Each row is a point. Examples show where two turns around zero, p and q, send a point. Where does a point land after both, in the order given? Backwards means that the second turn is done in reverse. Each puzzle has new turns, and all numbers are rounded.

Turn p:
[0.64 0.21 0.11] -> [-0.42 -0.52 -0.14]
[-0.34  0.12  0.05] -> [0.36 0.07 0.00]
[ 0.09 -0.11  0.16] -> [-0.09 -0.08  0.18]
[ 0.31  0.36 -0.35] -> [-0.19 -0.15 -0.54]
[-0.37  0.10 -0.04] -> [ 0.35  0.15 -0.05]
[-0.33 -0.68  0.07] -> [-0.01  0.53  0.54]
Turn q:
[ 0.23  0.00 -0.15] -> [-0.27 -0.02 -0.02]
[-0.37  0.32  0.54] -> [ 0.57  0.44 -0.07]
[0.07 0.32 0.00] -> [-0.09  0.30  0.08]
[-0.05  0.09 -0.05] -> [0.00 0.06 0.10]
[ 0.60 -0.21 -0.25] -> [-0.61 -0.20 -0.23]
[-0.48 -0.53 -0.09] -> [ 0.40 -0.59  0.13]
Where do these land?
q, then p: [0.44 0.01 0.65] -> [-0.04  0.26 -0.74]
p, then q: [-0.47  0.18  0.26] -> [-0.37  0.09 -0.42]
p, then q backwards: [-0.26 -0.27 -0.27] -> [0.03 0.42 0.18]
p, then q: [ 0.24  0.04 -0.24] -> [ 0.07 -0.12  0.31]
p, then q: [ 0.05  0.04 -0.40] -> [-0.11  0.05  0.39]

Turn p:
[ 0.37  0.09  0.26 -0.17  0.24  0.11] -> [ 0.08 -0.17 -0.45 -0.25 -0.08  0.07]
[-0.95 -0.13  0.27 -0.15 -0.03  0.97] -> [ 0.76  0.41 -0.22  0.75  0.17 -0.76]
[ 0.01  0.07  0.29 -0.22 -0.04 -0.34] -> [ 0.03 -0.12  0.03 -0.37  0.32 -0.03]
[ 0.07 -0.11  0.33  0.29  0.19 -0.22] -> [ 0.01 -0.54  0.05 -0.03  0.05 -0.01]
[ 0.24 -0.15 -0.04 -0.19 -0.04 -0.23] -> [-0.18  0.00 -0.08 -0.15  0.19  0.27]
[-0.04  0.06 -0.67  0.14 -0.05 -0.28] -> [-0.55  0.26  0.37  0.07 -0.19  0.09]
[0.14 0.42 0.23 0.20 0.26 0.08] -> [ 0.12 -0.27 -0.11 -0.26 -0.38 -0.22]
[ 0.13 -0.16 -0.49 -0.14 -0.81  0.15] -> [0.11 0.69 0.30 0.16 0.01 0.61]
[ 0.05 -0.09 -0.18  0.23  0.28 -0.25] -> [-0.39 -0.25  0.08  0.07 -0.09 -0.01]
Turn q:
[-0.49 -0.03  0.10  0.38  0.19  0.47] -> [-0.23 -0.51 -0.47 -0.30  0.05  0.16]
[-0.21 -0.29  0.42  0.25 -0.03  0.32] -> [ 0.14 -0.31 -0.32 -0.35  0.35 -0.06]
[ 0.41 -0.03 -0.22 -0.86 -0.46 -0.62] -> [-0.01  0.80  0.85  0.19  0.01 -0.39]
[ 0.25 -0.21 -0.22  0.14  0.20  0.02] -> [ 0.07 -0.04 -0.21  0.35 -0.08 -0.19]
[0.08 0.19 0.20 0.45 0.07 0.41] -> [ 0.12 -0.15 -0.48 -0.01  0.15  0.41]
[ 0.14  0.21  0.28 -0.53 -0.10 -0.70] -> [ 0.31  0.24  0.87 -0.04 -0.07  0.00]
[-0.28 -0.04 -0.04  0.52 -0.04 -0.02] -> [ 0.09 -0.15 -0.39 -0.28 -0.30  0.02]
[ 0.01  0.00 -0.28 -0.08  0.38  0.17] -> [-0.27 -0.23 -0.05  0.35 -0.06 -0.01]
[ 0.09  0.21 -0.25 -0.28 -0.21 -0.04] -> [-0.24  0.36  0.19  0.09 -0.05  0.06]
Where do these land?
p, then q: [ 0.11  0.18 -0.27 -0.32 -0.03  0.07] -> [-0.30  0.13  0.16 -0.04 -0.11  0.28]
p, then q backwards: [0.27 0.22 0.81 0.10 0.20 0.03] -> [-0.33 -0.32  0.50  0.56  0.23 -0.09]
q, then p: [ 0.36  0.27 -0.37  0.12  0.23  0.56] -> [-0.08  0.06  0.27  0.56 -0.52 -0.24]
q, then p backwards: [ 0.08 -0.62 -0.31 -0.09  0.11 -0.14] -> [-0.53  0.15  0.02  0.08  0.42  0.19]
p, then q: [ 0.16  0.14  0.00  0.13 -0.02 -0.29] -> [-0.09 -0.05  0.13 -0.17  0.27 -0.13]
p, then q: [-1.03 -0.34 -0.10  0.04  0.01 -0.17] -> [ 0.74 -0.62  0.12 -0.07 -0.47  0.20]
p, then q: [ 0.05  0.16  0.24  0.02 -0.50 -0.06] -> [0.14 0.07 0.14 0.26 0.45 0.16]

Turn p:
[-0.02  0.09  0.35  0.19  0.16 -0.59  0.03  0.25 -0.27] -> [ 0.04 -0.10  0.04  0.22  0.63 -0.37 -0.04 -0.01  0.28]
[-0.70  0.07 -0.29  0.26 -0.26 -0.62 -0.25  0.21  0.70] -> [ 0.15  0.19 -0.72  0.56  0.54  0.68 -0.12 -0.16 -0.08]
[ 0.08  0.10  0.16  0.02  1.35  0.33  0.34 -0.13 -0.06] -> [-0.92  0.18  0.48 -0.34  0.05 -0.09  0.74 -0.05  0.57]
[ 0.09  0.33 -0.06 -0.34  0.32 -0.12  0.03  0.20 -0.25] -> [-0.07  0.34  0.48  0.05  0.22 -0.10  0.04  0.20  0.06]
[ 0.37 -0.03 -0.17  0.31 -0.08  0.13 -0.03  0.26 -0.21] -> [-0.02 -0.28  0.03  0.17 -0.22 -0.15 -0.09  0.44  0.12]
[ 0.02  0.10 -0.10 -0.13 -0.08  0.29  0.30 -0.53 -0.17] -> [-0.13  0.06  0.27 -0.03 -0.48 -0.11 -0.02 -0.40 -0.17]
[-0.06 -0.04  0.25  0.23 -0.34  0.28 -0.28  0.25 -0.23] -> [ 0.55 -0.24 -0.14  0.01 -0.16 -0.15  0.16  0.19  0.11]
[ 0.22 -0.32 -0.22 -0.44 -0.41  0.28 -0.24 -0.77  0.03] -> [ 0.01  0.28 -0.22 -0.45 -0.65 -0.17 -0.33 -0.22 -0.60]
[-0.18 -0.34 -0.26 -0.21 -0.31 -0.11  0.12  0.26  0.05] -> [ 0.10 -0.19 -0.04  0.09  0.17  0.22 -0.05  0.13 -0.55]
[ 0.17  0.03  0.34  0.10 -0.35  0.13 -0.01  0.01  0.41] -> [ 0.28 -0.24 -0.16 -0.28 -0.09  0.25 -0.30 -0.12  0.24]
Turn q:
[-0.22  0.10 -0.09  0.09 -0.47 -0.03  0.65 -0.11 -0.37] -> [ 0.33 -0.06 -0.36 -0.32 -0.19  0.14  0.66 -0.21 -0.04]
[-0.16 -0.16  0.60 -0.17 -0.25  0.62 -0.36  0.11  0.09] -> [-0.27 -0.10  0.22  0.34  0.05 -0.11  0.28  0.67 -0.50]
[ 0.30 -0.23  0.10  0.27  0.34 -0.20 -0.03  0.02 -0.12] -> [ 0.13  0.30  0.22 -0.18  0.18  0.24 -0.28  0.09  0.18]
[ 0.23  0.02 -0.68  0.41  0.36 -0.27  0.06  0.10 -0.28] -> [ 0.58  0.25 -0.19 -0.27  0.07 -0.12 -0.50 -0.31  0.33]
[-0.10 -0.28  0.39 -0.57  0.31  0.28 -0.40  0.09  0.36] -> [-0.53  0.02  0.64  0.45  0.02 -0.28 -0.03  0.23 -0.11]
[ 0.22  0.22  0.06  0.20  0.22 -0.46 -0.35 -0.25 -0.02] -> [-0.33  0.14 -0.17 -0.29  0.16  0.19 -0.51 -0.04  0.13]
[ 0.53  0.29 -0.44  0.38  0.13 -0.36 -0.08  0.27  0.13] -> [ 0.30 -0.11 -0.34  0.02  0.16  0.16 -0.61 -0.08  0.53]
[-0.65  0.03  0.01 -0.24 -0.53  0.00  0.19  0.18 -0.29] -> [-0.04  0.19 -0.41  0.17 -0.31 -0.20  0.70 -0.09 -0.21]
[ 0.09 -0.19  0.15 -0.55 -0.28  0.33 -0.16 -0.22  0.01] -> [-0.30 -0.26  0.29 -0.03 -0.41 -0.22  0.21  0.34 -0.11]
[-0.19 -0.08 -0.09  0.01 -0.32 -0.21  0.65  0.18  0.13] -> [ 0.27 -0.05 -0.13  0.19 -0.19  0.32  0.49 -0.37  0.16]
[ 0.48  0.50 -0.19  0.24  0.84 -0.12 -0.01  0.01  0.09] -> [ 0.08 -0.15  0.11 -0.26  0.74 -0.10 -0.62 -0.25  0.45]
[-0.52 -0.23  0.19 -0.07 -0.37  0.42 -0.15 -0.39  0.28] -> [-0.22 -0.19  0.13  0.17 -0.31  0.00  0.22  0.03 -0.81]
Where do these land?
p, then q: [ 0.18 -0.15 -0.26  0.11  0.35  0.22 -0.08 -0.24  0.22] -> [ 0.00 -0.07 -0.26  0.26 -0.20 -0.22  0.31 -0.22 -0.21]
q, then p: [ 0.02  0.14 -0.42  0.07 -0.35 -0.03 -0.14  0.11  0.05] -> [-0.05 -0.04 -0.28  0.20 -0.18  0.00 -0.28  0.25 -0.25]
q, then p: [ 0.42 -0.18 -0.16 -0.10  0.06 -0.22  0.54 -0.26 -0.26] -> [ 0.08  0.03  0.19 -0.63 -0.10  0.31 -0.34 -0.19 -0.13]
p, then q: [-0.06 -0.28 -0.33 -0.71 -0.90  0.09 -0.36  0.67  0.17] -> [ 0.44  0.12  0.01 -0.23  0.18 -0.59 -0.06  1.06  0.59]
p, then q: [-0.29  0.23  0.59 -0.03  0.29 -0.48 -0.38  0.46  0.37] -> [ 0.02 -0.40  0.54  0.14  0.55 -0.26 -0.45 -0.39  0.31]
p, then q backwards: [ 0.54 -0.20 -0.05  0.44  0.02  0.51 -0.17 -0.14 -0.07] -> [ 0.36  0.04 -0.27 -0.48 -0.55 -0.02 -0.23 -0.15 -0.18]
p, then q: [ 0.17  0.55  0.02  0.16  0.23  0.41  0.07 -0.12 -0.20] -> [-0.24 -0.34 -0.18  0.29  0.01  0.53  0.20  0.03 -0.14]
q, then p: [-0.39  0.03  0.14  0.16  0.28 -0.28  0.25  0.14 -0.39] -> [-0.30  0.36  0.44  0.14 -0.12  0.08 -0.07 -0.27  0.24]
p, then q: [-0.01 -0.25 -0.10 -0.31 -0.10  0.03 -0.21 -0.18 -0.16] -> [-0.07  0.12 -0.25 -0.24 -0.08 -0.19  0.14  0.05  0.28]
q, then p: [-0.74  0.09  0.39  0.08  0.26 -0.17  0.94 -0.28  0.16] -> [-0.53 -0.06  0.57 -0.18 -0.45 -0.30  0.31 -0.88  0.02]
p, then q: [ 0.15  0.03  0.19  0.14 -0.15 -0.07 -0.48 -0.16  0.09] -> [-0.05 -0.22 -0.18  0.11 -0.22 -0.12 -0.36 -0.10  0.28]
